Rows are points. The points of each table are mixes of a few directions, plus a little noise. How many directions does each table use, and how many do they share? Where both have some left over, give the other angles between the two spaces (their principal angles), to ten degrees, smallest first.

First:
[[-2.36 -2.42]
 [ 0.26  0.25]
 [-2.19 -2.26]
 [ 0.83  0.86]
 [ 2.93  3.00]
 [ 0.56  0.56]]
Second (6 x 2):
[[ 2.45  2.50]
 [ 2.08  2.12]
 [-1.22 -1.25]
 [ 0.49  0.52]
 [-1.28 -1.32]
 [-2.52 -2.58]]
Directions: first 1, second 1, shared 1

First:
[[ 1.04 -0.20  3.58]
 [-1.74  0.33 -5.97]
 [ 0.48 -0.09  1.65]
 [-0.39  0.07 -1.35]
 [ 0.06 -0.01  0.22]
 [ 0.54 -0.10  1.87]]
Second (7 x 3):
[[ 1.88 -2.51  2.31]
 [-0.61  0.70 -0.96]
 [ 1.20 -2.53 -0.39]
 [ 0.47 -0.79  0.27]
 [-0.36  0.67 -0.08]
 [ 0.67 -0.65  1.33]
 [-3.26  5.10 -2.48]]
Directions: first 1, second 2, shared 1

First:
[[ 0.18 -2.35  1.33  0.28]
 [ 0.13 -1.81  1.03  0.22]
 [ 0.34 -4.43  2.50  0.53]
 [ 0.16 -2.10  1.18  0.25]
 [-0.31  4.02 -2.27 -0.48]
 [-0.28  3.65 -2.06 -0.44]
 [-0.23  3.03 -1.71 -0.36]]
Second, 8 rows:
[[-0.09 -0.95  0.85 -0.08]
 [ 0.31 -3.92  2.23  0.47]
 [ 0.08  3.58 -2.79  0.02]
 [-1.08  1.23  1.35 -1.36]
 [ 0.27 -1.69  0.69  0.35]
 [ 0.66 -4.60  1.95  0.92]
 [-0.31  3.33 -1.75 -0.48]
 [ 0.16  3.06 -2.56  0.11]]
Directions: first 1, second 2, shared 1

First, 8 rows:
[[-1.21  4.59  0.76 -0.25  1.41  1.39]
 [ 0.63 -2.59 -0.87  0.10 -0.95 -0.63]
 [-0.30  2.45  3.56  0.16  2.16 -0.26]
 [-0.16  1.91  3.90  0.24  2.19 -0.53]
 [ 0.87 -3.44 -1.00  0.16 -1.24 -0.89]
 [ 0.37 -2.94 -4.47 -0.20 -2.61  0.33]
 [-0.67  0.87 -3.98 -0.46 -1.59  1.57]
 [ 0.44 -0.86  2.05  0.26  0.70 -0.95]]
Second, 6 rows:
[[ 2.64 -1.79 -1.00 -0.14  1.80 -1.32]
 [-1.52 -3.61  0.29  1.43 -3.69 -1.04]
 [-1.51  3.93  0.26  1.74  0.63 -0.16]
 [-0.36 -1.81 -2.46  1.23 -2.15 -0.71]
 [ 0.81  0.79  1.31 -1.09  1.76  0.39]
 [-0.07  2.50  1.60 -3.18  1.66  2.83]]
Directions: first 2, second 4, shared 2

First:
[[-0.27 -1.04  0.16  0.80  4.46  3.11]
 [-2.77 -0.95 -0.67 -2.77  1.08 -1.80]
 [ 1.79  0.53  0.81  3.80 -0.77  1.13]
 [ 1.15 -0.82 -0.27 -2.64 -2.42 -2.34]
 [ 0.36  2.12 -0.47 -1.77 -3.36 -1.11]
 [-0.31  0.23  0.43  2.69  0.95  0.96]]
Second (7 x 6):
[[ 0.08  2.03  3.07  2.16 -3.56 -1.70]
 [ 1.99 -0.72 -2.71 -3.82  0.87  1.62]
 [-1.05 -0.59 -1.61 -2.05  1.51  0.23]
 [ 1.80 -1.29 -1.73 -0.75  1.73  1.85]
 [ 0.89 -0.87  1.67  1.75 -1.78 -1.93]
 [-1.06 -1.00 -1.17 -0.99  1.60 -0.05]
 [-2.64  2.45  2.48  3.72 -0.37 -0.03]]
Directions: first 4, second 4, shared 3; angles 30

First:
[[-0.93  0.72  0.42 -1.72 -0.01  0.33  0.03 -0.34]
 [-1.77  1.30  0.77 -3.25 -0.05  0.63  0.08 -0.62]
 [ 0.67 -0.48 -0.30  1.22  0.03 -0.24 -0.03  0.24]
 [-1.34  0.96  0.59 -2.45 -0.03  0.46  0.06 -0.50]
 [-1.38  1.02  0.63 -2.54 -0.02  0.52  0.07 -0.48]
 [ 4.99 -3.72 -2.17  9.15  0.08 -1.81 -0.22  1.76]
 [-0.22  0.19  0.12 -0.43 -0.01  0.09  0.01 -0.08]]
Second:
[[ 0.06 -0.11 -0.05  0.05  0.08 -0.04 -0.66 -0.16]
 [-0.24  0.51  0.38 -0.31 -0.44  0.22  2.77  0.78]
 [ 0.37 -0.79 -0.61  0.46  0.71 -0.34 -4.44 -1.24]
 [-0.50  1.22  0.88 -0.66 -0.99  0.48  6.58  1.84]
 [ 0.77 -1.78 -1.23  0.99  1.43 -0.71 -9.49 -2.64]
 [-0.42  1.03  0.70 -0.57 -0.77  0.43  5.54  1.51]
 [ 0.29 -0.70 -0.46  0.37  0.54 -0.30 -3.71 -1.07]
 [-0.02 -0.01  0.00  0.04  0.00  0.00  0.03  0.02]
 [-0.02  0.07  0.00 -0.05 -0.07  0.04  0.40  0.14]
 [-0.22  0.56  0.41 -0.35 -0.48  0.26  3.05  0.84]]
Directions: first 1, second 1, shared 0; angles 80

First, 8 rows:
[[-2.06  0.74 -3.20  0.28  0.52 -0.92  2.20 -0.41  1.60]
 [-1.05 -2.99 -0.79  0.17  1.82  0.40 -2.18  0.96 -0.27]
 [ 1.39  2.01  1.19 -0.36 -1.33 -0.11  1.10 -0.60 -0.11]
 [ 1.56  2.88  2.78  0.23 -2.66  0.09  1.25 -0.87 -0.64]
 [ 0.16 -1.23  3.34  1.22 -1.09  1.09 -2.39  0.46 -1.74]
 [ 1.24  1.81 -4.89 -2.92  2.25 -1.64  3.23 -0.57  2.55]
 [-4.66 -1.47 -1.32  2.88 -0.33  0.07  0.03  0.19  0.34]
 [ 3.36 -1.79  2.88 -1.52  0.85  0.98 -3.23  0.86 -1.68]]
Second (7 x 9):
[[ 0.69  0.72  0.99  0.94  1.34 -1.19  1.25  0.35 -0.75]
 [ 1.58  1.91 -0.10 -0.50  1.78 -2.36  0.51  1.02  2.92]
 [ 1.06  0.70 -2.46 -1.56  1.64 -0.79  2.04 -0.38  0.45]
 [-1.15 -2.89 -0.75  0.23  1.42  0.67 -1.85  0.66 -0.73]
 [-4.52  0.15  1.01  4.59 -0.69 -1.10  0.47  0.64  0.65]
 [ 2.27 -0.24  3.69 -1.95 -5.51  4.26 -2.49 -1.84 -3.39]
 [ 0.07 -0.34 -2.35 -1.79 -0.03  0.54  0.07 -0.47  0.83]]
Directions: first 3, second 5, shared 3

First:
[[ 3.81 -1.15  0.85 -2.61  0.03 -0.24  0.70 -0.40 -1.77 -0.35  1.53]
 [ 1.30 -0.39  0.30 -0.89  0.01 -0.08  0.24 -0.14 -0.61 -0.12  0.52]
 [-8.93  2.69 -2.00  6.13 -0.06  0.56 -1.63  0.94  4.16  0.82 -3.59]
 [-0.01  0.01  0.00  0.01  0.00  0.00  0.00  0.00  0.01  0.00  0.00]
 [ 4.13 -1.25  0.93 -2.83  0.03 -0.26  0.76 -0.43 -1.92 -0.38  1.66]
 [ 2.00 -0.60  0.45 -1.37  0.01 -0.13  0.37 -0.21 -0.93 -0.18  0.81]
 [-1.76  0.53 -0.39  1.20 -0.01  0.11 -0.32  0.18  0.82  0.16 -0.71]
 [ 4.48 -1.35  1.00 -3.07  0.03 -0.28  0.82 -0.47 -2.09 -0.41  1.80]
 [-5.02  1.52 -1.12  3.45 -0.04  0.31 -0.92  0.53  2.34  0.46 -2.02]]
Second, 10 rows:
[[ 2.95  0.83  0.72  2.46 -0.70 -1.39  5.70 -1.95  2.91  0.74  7.14]
 [ 3.23 -2.69  0.65 -6.71  0.75  1.00 -4.59  1.30 -5.79 -1.30 -4.67]
 [ 0.27  0.37  0.08  1.00 -0.19 -0.33  1.41 -0.46  1.00  0.24  1.67]
 [-0.40  0.16 -0.09  0.38 -0.02 -0.01  0.06  0.00  0.29  0.06 -0.01]
 [-3.54  0.78 -0.81  1.68  0.09  0.42 -1.50  0.65  0.94  0.16 -2.42]
 [ 0.95 -0.94  0.18 -2.35  0.28  0.40 -1.78  0.52 -2.07 -0.47 -1.88]
 [-0.35 -0.17 -0.09 -0.49  0.11  0.22 -0.90  0.30 -0.53 -0.13 -1.10]
 [-1.04  0.22 -0.24  0.47  0.04  0.14 -0.47  0.20  0.25  0.05 -0.74]
 [-0.37 -0.17 -0.09 -0.50  0.12  0.23 -0.93  0.31 -0.54 -0.13 -1.14]
 [-1.70  1.61 -0.34  4.05 -0.48 -0.66  3.00 -0.88  3.54  0.80  3.14]]
Directions: first 1, second 2, shared 1

First:
[[-0.56  3.99 -1.41 -1.46  1.59 -2.03 -1.99  0.33 -0.64 -0.47 -0.33 -0.02]
 [-0.71  5.05 -1.81 -1.87  2.00 -2.62 -2.46  0.39 -0.76 -0.62 -0.39  0.01]
 [-0.18  1.24 -0.45 -0.43  0.50 -0.61 -0.62  0.08 -0.19 -0.18 -0.09  0.02]
 [ 0.81 -5.67  2.03  2.09 -2.23  2.91  2.82 -0.44  0.88  0.64  0.46 -0.01]
 [-0.33  2.26 -0.81 -0.85  0.93 -1.16 -1.13  0.18 -0.37 -0.27 -0.17  0.01]
 [ 0.91 -6.18  2.19  2.26 -2.48  3.18  3.14 -0.45  0.95  0.76  0.52 -0.02]
 [ 0.83 -5.63  1.96  2.01 -2.23  2.87  2.80 -0.41  0.89  0.65  0.46 -0.01]
 [ 0.18 -0.84  0.29  0.32 -0.33  0.42  0.44 -0.09  0.07  0.12  0.09 -0.01]
 [-0.83  5.83 -2.04 -2.11  2.37 -2.99 -2.90  0.43 -0.86 -0.67 -0.49  0.05]]
Second (11 x 12):
[[-0.15 -1.90 -0.59 -2.57  0.51 -2.40  0.97 -0.24  0.45  2.03  0.38  0.46]
 [-0.08 -0.36 -0.21 -0.68  0.08 -0.56  0.11 -0.28  0.01  0.48  0.04  0.31]
 [ 0.60 -3.67 -0.01 -1.77  1.20 -3.51  4.09  3.91  2.35  3.32  1.05 -2.72]
 [ 0.37  2.78  1.14  4.44 -0.68  3.77 -0.90  1.29 -0.38 -3.09 -0.51 -1.51]
 [-0.58  2.81 -0.11  0.96 -0.89  2.55 -3.38 -3.45 -1.96 -2.47 -0.83  2.48]
 [ 0.08  0.72  0.33  1.15 -0.16  0.97 -0.23  0.33 -0.10 -0.80 -0.11 -0.37]
 [-0.48  3.01 -0.02  1.34 -0.97  2.85 -3.40 -3.28 -1.93 -2.63 -0.81  2.26]
 [-0.33  0.24 -0.41 -1.05 -0.15 -0.20 -1.06 -1.84 -0.69  0.01 -0.19  1.50]
 [ 0.71  0.69  1.12  3.50 -0.09  1.83  1.38  3.50  0.99 -1.24  0.08 -3.05]
 [ 0.48 -1.63  0.31  0.09  0.54 -1.23  2.41  2.90  1.43  1.26  0.54 -2.16]
 [-0.70 -2.61 -1.49 -5.45  0.62 -3.96  0.07 -2.87 -0.23  3.15  0.33  2.81]]
Directions: first 1, second 2, shared 0; angles 70

First:
[[-1.39 -2.40  1.94 -0.88  2.91  0.83  0.46 -3.53  0.12  0.02 -1.83  0.65
  -1.91  0.61]
 [ 0.96  1.24 -1.05 -1.09  1.89  1.23  0.29 -3.81 -1.05 -0.37 -1.68 -1.09
   0.04 -0.01]
 [-1.11 -2.03  0.68  0.60 -2.30 -0.87 -0.34  3.92  2.27  0.25  1.37  1.36
  -1.56  2.91]
 [-0.27 -1.36 -1.80 -0.30 -1.63 -0.30  2.74  0.70  1.46  0.70  2.42  4.89
  -0.78  1.03]
 [-1.36 -1.96  0.71 -0.80  0.61  0.41  0.17 -0.40  1.25 -0.27 -0.42  0.55
  -2.32  3.42]
 [ 1.26 -0.62  3.13  2.51  0.63  0.03 -3.56 -0.01 -0.76  1.58 -0.67 -1.71
   1.35 -4.11]
 [-0.22  3.42 -2.64  0.26 -0.76 -0.81  1.64  1.52 -2.68 -1.19  3.96  0.30
   3.56 -2.35]
 [-2.35  0.64  0.58 -0.14 -2.32 -2.66  2.02  5.93 -0.09 -1.60  1.06 -0.43
   1.29 -1.65]
 [-0.10 -0.35  0.69 -1.40  0.19 -0.11  0.18 -0.19  1.22 -0.67 -3.92 -2.11
  -1.79  1.44]
 [ 1.58  2.15 -2.08 -1.92  0.53  0.76  0.97 -2.64 -0.10 -0.79 -3.39 -1.95
  -0.41  0.76]
 [ 2.99  1.24 -0.21  3.17  0.28  1.43 -4.40 -1.52 -1.56  2.16  3.02 -0.51
   2.45 -2.05]]
Second, 10 rows:
[[ 0.80  0.84 -2.24  0.06 -3.10  1.58 -3.13  0.53  1.82  1.37 -0.01 -0.20
   2.75  1.70]
 [ 1.51 -0.54  0.63  0.53 -2.48 -1.88 -1.47  3.60  3.36 -1.53 -4.06 -2.56
  -2.54 -0.77]
 [-0.74 -1.03 -3.10  0.57 -1.28  1.01 -2.30 -1.04  2.53 -1.34  2.72  2.26
   0.38  2.09]
 [ 0.03  0.96  1.89 -0.43  4.96  0.19  3.01 -3.98 -4.66  0.19  0.62 -0.31
  -0.53 -2.17]
 [-1.70 -1.09  1.17 -1.03 -0.73  0.93  1.46 -0.12 -0.49  3.14  0.05  2.63
   2.68 -0.51]
 [ 0.51  0.49 -1.37 -0.63 -0.10 -2.08  3.67  1.21  0.48 -2.45 -0.24  0.90
  -2.78 -0.69]
 [-0.59 -0.79  5.10  1.90  4.56 -0.89 -1.78 -0.04 -2.89 -1.23  0.23 -4.28
  -2.68 -0.64]
 [-0.24  1.37  0.19 -0.40 -1.23  0.45  0.30  1.88 -1.37  2.01  1.13 -0.37
   2.23  1.32]
 [ 1.15  2.04 -2.07 -0.95 -2.27  0.24  1.07  1.08 -0.03  1.16 -0.34  0.23
   1.71  0.63]
 [-0.72 -2.18 -0.21  0.44  1.54  0.38 -0.82 -3.11  1.33 -1.34 -0.01  1.67
  -1.23 -1.04]]
Directions: first 6, second 6, shared 4; angles 50, 70
